Each row is a point. The ring and each string are closed loops that go straight from each point to the next, and from the last back to the first. Before rounding, they use only three directions, however many columns there are. Count how often each string passes through the ring. Passing back the other way cancels.
(in the rows, 128 means zero)

Ring (8 x 4)
[[135 121 169 121]
 [120 131 153 103]
 [110 136 135  95]
 [103 133 114  91]
 [ 93 119  99  83]
 [ 91 101 103  80]
 [113  98 133 102]
 [131 105 157 121]]
String (31 x 4)
[[109 129 104 104]
 [ 81 129  87  68]
 [ 69 125  90  49]
 [102 126 121  88]
 [120 129 136 109]
 [132 138 147 123]
 [122 124 140 112]
 [104 123 134  86]
 [ 88 128 138  61]
 [105 133 154  80]
 [ 99 130 151  73]
 [100 124 141  77]
 [ 98 124 139  76]
 [100 131 142  76]
 [ 95 122 129  75]
 [ 93 125 125  72]
 [ 81 133 114  58]
 [ 98 143 115  83]
 [113 141 119 105]
 [ 90 134  96  79]
 [ 75 120  87  59]
 [102 116 122  89]
 [ 96 115 112  84]
 [ 61 102  80  42]
 [ 65 100  73  51]
 [ 87 105  90  78]
 [ 84 103  85  75]
 [ 55  96  68  38]
 [ 76 106  91  60]
 [105 116 123  92]
 [121 124 123 116]]
Times through: 1
String (25 x 4)
[[ 56  92  77  36]
 [ 53  98  60  38]
 [115 126 108 112]
 [130 129 133 126]
 [112 126 125 102]
 [131 140 134 126]
 [112 143 122 101]
 [ 79 139 104  58]
 [ 80 126 108  59]
 [114 123 132 102]
 [135 132 143 130]
 [119 139 122 113]
 [ 92 133  94  83]
 [ 72 115  86  55]
 [ 80 110  95  65]
 [ 52  93  64  35]
 [ 82  94  91  71]
 [120 105 126 115]
 [123 112 136 116]
 [ 87  99 115  69]
 [ 87  86 115  72]
 [ 95  84 118  82]
 [125 103 135 120]
 [131 117 141 126]
 [ 95 108 117  80]]
Times through: 1

Ring (8 x 11)
[[112 102 105 110 128 105 125  97 142 131 112]
 [105  78 160 136 132  84 101 124 146 160 115]
 [103  72 196 154 133  81  89 149 142 176 126]
 [112  91 196 156 130 102  98 169 129 166 144]
 [119 111 169 145 127 122 115 164 122 148 150]
 [123 134 111 119 124 142 140 129 117 121 143]
 [121 135  83 105 123 141 148 104 121 113 131]
 [118 124  77 100 125 128 144  90 131 114 119]]
String (28 x 11)
[[128 128  91 102 124 131 140 120 132 106 132]
 [125 133  53  85 123 134 152  86 134  95 119]
 [105 110  67  97 127 114 140  57 137 126 100]
 [100  95 103 115 130 102 125  74 138 146 102]
 [114 104 126 122 128 110 122 118 135 137 124]
 [126 115 112 109 125 116 128 130 140 115 130]
 [123 106 118 112 127 107 122 127 144 121 125]
 [125 110 126 116 126 112 122 137 140 122 132]
 [110  79 158 132 131  84 101 131 150 152 118]
 [ 91  49 205 159 136  59  77 131 152 193 108]
 [ 85  46 221 171 137  59  72 134 146 208 111]
 [101  77 185 152 132  87  95 138 138 175 124]
 [120 104 148 129 127 110 115 147 136 137 136]
 [118  92 183 145 129  99 100 168 138 152 141]
 [101  64 249 182 135  78  73 186 134 199 142]
 [ 97  70 237 181 134  86  80 172 128 201 140]
 [108  94 179 150 130 105 105 149 128 165 137]
 [123 113 144 129 126 119 120 150 130 132 141]
 [134 126 136 122 124 130 127 165 129 116 152]
 [128 128 157 138 125 138 125 173 115 132 161]
 [110 119 164 151 127 135 122 147 106 159 150]
 [110 115 143 138 127 127 125 130 117 150 138]
 [119 115 129 124 126 122 126 132 128 133 135]
 [133 135 103 108 123 139 141 138 126 105 144]
 [131 154  67  97 121 159 160 112 114  96 142]
 [109 132  80 111 125 143 150  80 113 129 124]
 [111 123  93 113 126 131 141  92 122 130 123]
 [119 115 117 118 126 121 129 122 130 128 130]]
Times through: 5
